Each row is a point. Each copy is the shape, with its points in the same order, stretched, turned, moved and blurred by noise. Is it also mirrored, or only turned?

Shape (5 x 2):
[[ 67 -27]
 [-15  44]
 [-15  19]
 [-17  22]
 [ 43  11]]
Copy 1, 5 rows:
[[-19  80]
 [ 45 -31]
 [ 12 -27]
 [ 15 -29]
 [ 23  43]]
Copy 1 is: mirrored
Copy 2, 5 rows:
[[-44 -73]
 [ 60  -9]
 [ 24  -2]
 [ 29   2]
 [  7 -63]]
Copy 2 is: only turned

Shape:
[[ 13  -8   7 -18]
 [-26  12  -9 -31]
 [ -7 -26   1  -9]
 [ -9 -34 -11  19]
 [ 12  36  14  17]
 [-23 -28 -71   1]
 [ 84  26   7 -21]
 [-12  -7 -16 -10]]
Copy 1 (8 x 4):
[[ 16   4   8  23]
 [  1  34 -12  -8]
 [ 13 -10  16   3]
 [ 20 -40   9  -9]
 [-31  -7 -20  33]
 [ 51 -22 -41 -46]
 [ 25   1 -30  95]
 [ 16   2  -9  -4]]
Copy 1 is: only turned
Copy 2:
[[ -6  -4  36 -11]
 [ -3  36  10 -34]
 [-34   7  33  -5]
 [-49 -14  14  13]
 [ 49 -10  -9   6]
 [-74   7 -12 -35]
 [ 58 -54  35 -28]
 [-27   7  10 -21]]
Copy 2 is: only turned

Shape (13 x 8):
[[ -4   6  47 -39  34 -34   4 -51]
 [-30 -24  46  32 -48  -5 -18 -58]
 [ 32  15 -34 -13  13  -9 -27  11]
 [-12  46  32  24 -41   9   7  16]
 [ 49  30 -28  31 -48  11  39 -21]
 [  2  56 -19 -42  -6  31  16 -11]
 [-23 -14  44   6  23  22 -34   7]
 [ -6  43   0  28  35  32 -29  13]
 [ 14  24  35  -4  29  15 -31 -27]
 [ 42  38   1 -30 -15  48 -46  39]
 [-10  -6  15  -4  37  -1  40 -33]
 [-29   2   7 -33   9 -43  10  27]
 [  3 -31 -31  32   4 -24  32 -43]]
Copy 1 (13 x 8):
[[ 15  57 -40   9  76 -15 -20 -42]
 [-18 -20 -47 -12  10 -64  63 -71]
 [ -8 -10  45  13  10  33 -31   6]
 [-18   8   8  25 -41 -51  20 -13]
 [-73  18  21   6 -41  14  32 -43]
 [-74  43  21  43  11 -13 -47   9]
 [ 35 -20 -44  17  18 -39  -3  25]
 [  2 -18  21  76   3 -19  -7  50]
 [ 13 -16 -27  59  41 -15 -17 -15]
 [-24 -57  22  30 -27  18 -63  22]
 [ -1  70 -37  10  28 -15   9   6]
 [ 29  67  26 -29  17 -12 -15  10]
 [-18  41   7 -18  11   6  67 -24]]
Copy 1 is: mirrored
Copy 2, 13 rows:
[[-47 -22   6 -26 -26  12  33 -25]
 [-54 -36  56  28   6  -4 -35 -70]
 [ 48   8  -5 -41 -19 -17  -2 -22]
 [ -9 -14  55   5 -18 -41 -44  -2]
 [ 75  19  76  39 -25  -4 -21 -14]
 [ 22  32   9 -26 -70 -11 -31 -16]
 [-48 -31  14 -60 -13  -4 -37 -13]
 [  3  12  36 -80 -20 -38 -35 -10]
 [ -8 -17  28 -67 -34  -7  -8 -25]
 [ 56 -20   1 -59 -58 -28 -59 -15]
 [-28  21  33 -10 -20  31   2   2]
 [-37  10 -19   2  -1 -18   6   7]
 [ 13  29  47  25  25  29  -1 -32]]
Copy 2 is: only turned
Copy 3 (13 x 8):
[[-21   3  39 -20  95  30 -50 -32]
 [-61  79   4  13  44  31  29 -23]
 [ 21  -1  13  10 -12  23 -16  52]
 [-60  21  41  13   1 -13  58  41]
 [  6  87  20 -29 -31 -40  26  61]
 [ 10 -12  46 -49  17 -19  52  48]
 [-13 -25  20  54  20  28  21 -20]
 [ 20 -14  43  69  21  -7  52  24]
 [ 13   0  63  34  43  25  18  -4]
 [ 18 -48  67  11 -63  28  55  64]
 [  8  12   4  -9  57 -29 -23 -29]
 [-51 -34 -16 -21  27  16 -39  24]
 [ 10  76 -43  -6  31 -20 -37  -1]]
Copy 3 is: only turned
Copy 4, 13 rows:
[[-36 -23  39  -7  13 -58  44 -47]
 [ 18 -25   2  54 -11  13  78 -31]
 [ -3 -11 -25 -32  -2 -16 -20  39]
 [ 14   4 -43  15 -39 -20  -6 -54]
 [ 43  10 -38 -18  -6  36 -17 -20]
 [-31 -26  -4 -14  -3  -7 -76 -24]
 [ 18   9  19  32 -31 -48   9  -6]
 [  1  23 -41  15  -2 -42 -36   3]
 [ 10 -12   2   7  15 -58 -13 -24]
 [ 36 -24 -27 -16 -33 -47 -87  12]
 [-13  21  43   4   0 -16  17 -35]
 [-39   5  12 -17 -42 -30  20   0]
 [ -3  23  11   1   3  40  48  12]]
Copy 4 is: only turned

Shape (13 x 9):
[[-78   2  -4  49 -13 -11  22  -4  60]
 [-48   4 -34  -1  -7 -14  44 -38  15]
 [-30 -43 -24  36  -6  28  16   6  37]
 [ 20 -68  42 -16 -78 -16  65  10   0]
 [-38 -42 -24  49  15 -50   4  -9   3]
 [-33  15  54 -10  46  37 -35  -8 -30]
 [-33  -5 -16  68  19  12  63  -9  23]
 [ 58 -18  57 -13 -63  -8  24  19 -16]
 [-23 -16 -11  19 -30  -5 -10 -12  24]
 [ 36  17  30 -37  42  61 -50 -31 -14]
 [ -3  42   7  36   3  56 -67 -16 -69]
 [-29  21  -2 -35  37  64 -56  20 -65]
 [ 28  59   4  -4  29  29 -61  47 -43]]
Copy 1:
[[ 26 -15  44  48 -48 -49  -6  39   9]
 [-19 -11 -18  39 -31 -38   4   5 -26]
 [ 21 -45  23  -2 -44 -26  16  26   3]
 [ -5  35  11 -64 -61 -44   8 -89  37]
 [ 37   8  -2  22  18 -50  26  37 -31]
 [ -6  11  77 -16  -8  51 -13  41 -52]
 [ 12  -7 -18  29 -79  -3  16  28   7]
 [-14  33  29 -82  -7  -1   5 -88  35]
 [  9 -22  34   8  -8 -34  21  -1   3]
 [-57 -18  59 -35  33  62  27   2  -8]
 [ 25 -22  86  15  21  83  28  -5 -66]
 [ -5 -51  50 -27  26  49 -34  34 -69]
 [ 14 -29  42 -27  64  59 -29  11 -18]]
Copy 1 is: only turned
Copy 2, 13 rows:
[[-89 -38 -11  66  13  11   4  38  31]
 [-65 -19  23  45  24  19  -3  -3  14]
 [-13 -28  10  32   5  12 -34  51 -29]
 [ 23  14 -38  13  22  91  20   4  18]
 [-45 -58   1  48   5   5  15   5 -35]
 [-46  23  30 -26 -55 -35   2  33 -27]
 [-51   8   4  79  28 -13 -20  24 -21]
 [ 47  41 -38 -14   6  28  33  -5  25]
 [-13 -33   8  28  -2  13   0  21  12]
 [ 30  46  66 -41 -30 -57  -6  43 -36]
 [ 18  13  34  -6 -74 -82 -26  -1 -23]
 [ -9  11  40 -61 -59 -60 -54  23 -44]
 [ 12  24   2 -57 -22 -95 -27  16 -12]]
Copy 2 is: only turned
